Each row of a before or after table is a point. One or more steps were done to the points. Then noise was added and the rows were shuffled. The steps act on how far a point lies along the listed directions, d1 being the first. Name the steps. A step turns or swaps two directions, mirrors them in a line or flattens them onto one, adds a multiple of one to another, or multiplies one. Angles are multiples of 10 degrees, from the lower direction toward the higher: turns from -170 to 170, lines from 10 to 170 but not 90. Use the fewest steps. Two steps may share a direction if one is a turn and the other turns, adds or multiplies; they go together, in the order done. Otherwise the lowest direction goes first.

Directions:
(1): -.42	.32	-.50
(2): -.04	.59	.42
Before:
.23	-.06	.50
-.06	-.31	-.17
-.11	.02	.19
-.29	-.33	-.19
-.07	-.06	-.26
-.21	.94	.17
-.34	.33	-.13
.24	-.41	.15
.10	-.26	-.15
-.49	.81	-.06
-.29	.48	.13
.36	-.29	.13
-.03	-.42	-.26
After, 13 rows:
.21	.01	.27
.05	.29	.39
-.33	-.07	-.91
-.21	.03	.02
.01	-.35	.35
-.34	-.14	-.45
-.25	.51	.08
.22	-.18	.42
-.32	-.46	-.78
.12	-.14	.29
.18	-.21	.04
.15	.36	.27
-.13	-.36	-.31
Steps: turn d1 and d2 by -100 degrees

Directions:
(1): .64	-.11	.49	-.45	.01	.06	-.66	.33
(2): .50	-.15	-.19	-.24	-.21	-.89	.26	-.37
(3): -.71	.24	.41	-.43	.39	-.54	-.20	-.05
(4): .05	-.41	-.12	.16	.51	.17	-.47	-.83
(5): .10	.04	-.70	-.68	.57	.20	.19	.23
Before, 11 rows:
-.57	.21	.46	.16	-.17	.08	.08	.25
.02	.18	.19	-.36	.28	.33	-.28	.47
.37	.14	.27	-.59	.13	-.10	-.46	.47
.08	-.05	-.51	.13	.16	.52	.10	.34
.52	-.34	-.36	.09	.11	.91	-.21	.36
.94	-.33	-.47	-.09	-.26	.20	.38	.34
.04	.27	-.43	-.56	-.03	-.01	.28	.61
-.70	-.02	.48	.45	-.07	.07	-.02	-.16
.02	-.07	.22	.04	-.01	-.09	-.25	-.11
.62	-.29	-.74	.51	-.46	-.10	.53	-.22
.40	-.39	.16	.22	-.29	.83	-.36	.35
After (11 x 8):
.51	-.22	-.63	.04	-.20	.08	.66	.17
.04	-.23	-.56	.25	.18	.77	.11	.17
.05	-.05	-.53	.14	.17	.53	.12	.33
-.37	-.10	.61	.34	-.12	.17	-.25	-.03
-.09	-.05	.20	.08	.00	-.12	-.17	-.16
-.28	.25	.08	-.25	.33	.23	-.09	.35
-.17	.27	.06	-.41	.19	-.25	-.11	.25
-.18	-.26	-.06	.40	-.20	.66	.02	.11
-.36	.17	.53	.09	-.21	.15	-.05	.33
.71	-.32	-.71	.48	-.48	-.08	.49	-.19
.02	.29	-.43	-.55	-.03	-.02	.30	.60
Steps: flatten d1 and d3 onto the line at 70 degrees

Directions:
(1): .22	.10	.11	.45	.60	.46	.13	.33	-.48	-.34	.89	-.11
(2): -.07	-.54	.40	.28	.30	.08	.02	-.42	-.78	.29	-.58	-.52
(3): .43	-.75	.67	.29	-.46	-.16	.29	.54	.43	.05	.14	-.10
Before (9 x 12):
-.13	-.07	-.15	-.29	-.20	-.26	-.08	-.20	.04	.12	-.19	.10
-.11	.27	-.44	-.17	-.15	-.05	.01	-.03	.21	-.17	.19	.36
.11	.38	.14	.26	.35	.36	.07	.32	-.32	-.28	.72	-.11
-.04	-.07	.19	.12	-.36	.04	.21	.09	.30	-.05	-.13	.11
-.10	.16	-.09	-.11	.13	.19	-.15	-.12	-.34	.10	.05	-.11
.17	.40	-.18	-.04	-.12	.07	.00	.38	.28	-.18	.31	.25
-.26	.38	-.32	-.29	.15	.07	-.19	-.29	.05	-.22	.02	.08
.23	-.37	.32	.55	.13	.20	.10	.53	-.09	.00	.65	-.19
-.03	-.55	.51	.07	.05	-.07	.02	-.27	-.33	.07	-.53	-.40
After (9 x 12):
-.24	.33	-.28	-.27	.13	.05	-.18	-.25	.08	-.22	.03	.08
-.21	.94	-.37	.04	.70	.48	-.14	-.10	-.65	-.33	.61	-.04
-.15	.23	-.16	-.14	.18	.21	-.18	-.17	-.39	.09	.04	-.11
.02	-.19	.30	.16	-.43	.02	.25	.18	.37	-.03	-.10	.10
.10	.52	-.28	-.08	-.05	.10	-.04	.29	.22	-.18	.28	.26
-.04	.10	-.10	.37	.40	.28	-.09	.19	-.35	-.03	.57	-.13
.04	-.66	.63	.12	-.03	-.09	.06	-.18	-.26	.08	-.50	-.42
.02	-.33	.09	-.19	-.36	-.31	.03	-.01	.19	.14	-.14	.06
-.06	.20	-.38	-.15	-.18	-.05	.04	.01	.25	-.17	.20	.35
Steps: add -1 times d1 to d3

Directions:
(1): -.61	.28	.50	.13	-.01	-.09	.15	-.17	.24	.73	-.94	-.21	-.27	-.52	.08	.08	-.13	.24	.41	-.59
(2): .15	-.49	-.69	-.14	-.03	-.10	-.54	.32	.91	-.20	-.30	.49	-.06	-.78	.18	.24	.21	.30	.18	.18
(3): -.58	-.11	.51	-.62	.25	.08	.76	.70	-.05	-.53	.17	-.08	.12	-.33	.60	.16	.01	.40	-.20	.27
Before:
-.24	.20	.15	.56	-.25	-.13	-.06	-.37	.10	.89	-.78	-.16	-.49	-.20	-.14	.06	-.13	-.02	.36	-.70
-.37	.34	.37	-.37	.10	.15	.60	.03	-.45	-.13	.21	-.18	-.04	.36	-.08	-.15	-.12	.10	-.21	-.12
.30	-.04	-.31	.15	.21	.20	-.11	-.19	-.23	.10	.00	-.05	.11	.50	-.46	-.37	.00	-.33	.03	-.08
.16	-.02	-.03	.27	-.20	.21	-.01	-.02	-.29	-.27	.26	.04	.17	.34	-.16	-.22	.14	-.11	-.16	.05
.51	-.38	-.31	-.35	-.06	.03	.18	.47	-.21	-.93	.94	.14	.26	.55	-.04	-.08	-.02	-.26	-.51	.64
-.35	.06	.22	-.17	.08	-.04	.26	-.02	.05	.27	-.17	-.36	.02	-.31	.10	.00	-.13	.07	.21	-.27
-.48	-.39	.01	-.51	.17	.05	.56	.70	.48	-.30	-.22	.05	.25	-.66	.54	.24	.24	.28	-.03	.24
.22	-.34	-.21	-.35	-.01	.28	.03	.29	-.08	-.65	.70	.11	.24	.25	.20	.13	.05	-.07	-.34	.37
.40	-.07	-.08	.36	.17	.08	-.30	.02	-.03	-.10	.44	-.05	-.03	.35	-.32	-.23	.01	-.17	-.05	.03
-.44	.30	.71	.29	-.11	.05	.24	-.23	-.65	.29	.09	-.33	-.16	.54	.01	-.28	-.27	-.15	-.01	-.16
After, 10 rows:
.51	-.37	-.30	-.34	-.06	.04	.16	.48	-.21	-.93	.96	.14	.25	.52	-.04	-.07	-.01	-.25	-.52	.67
.19	-.33	-.19	-.34	.00	.29	.05	.28	-.09	-.65	.69	.09	.24	.26	.19	.14	.04	-.06	-.32	.37
-.52	-.31	.10	-.49	.17	.07	.63	.66	.35	-.27	-.16	-.02	.25	-.54	.49	.21	.22	.23	-.05	.22
-.42	.20	.57	.25	-.10	.01	.13	-.16	-.44	.22	.03	-.23	-.17	.36	.06	-.22	-.23	-.08	.01	-.10
.32	-.06	-.35	.13	.21	.21	-.16	-.17	-.17	.09	-.01	.00	.10	.47	-.46	-.34	.01	-.31	.04	-.06
-.34	.07	.20	-.16	.09	-.04	.26	-.01	.07	.28	-.18	-.35	.02	-.34	.11	-.01	-.12	.08	.21	-.26
.17	-.04	-.06	.26	-.22	.21	-.02	-.01	-.23	-.27	.27	.05	.17	.30	-.13	-.20	.14	-.09	-.14	.05
-.22	.20	.13	.57	-.24	-.11	-.07	-.36	.11	.88	-.77	-.14	-.50	-.21	-.12	.08	-.13	-.01	.36	-.69
.41	-.08	-.11	.35	.17	.06	-.30	.03	.01	-.13	.41	-.03	-.03	.35	-.33	-.23	.01	-.16	-.04	.03
-.35	.26	.27	-.40	.10	.13	.51	.09	-.31	-.17	.15	-.11	-.04	.24	-.04	-.10	-.11	.17	-.20	-.09
Steps: multiply d2 by 0.7
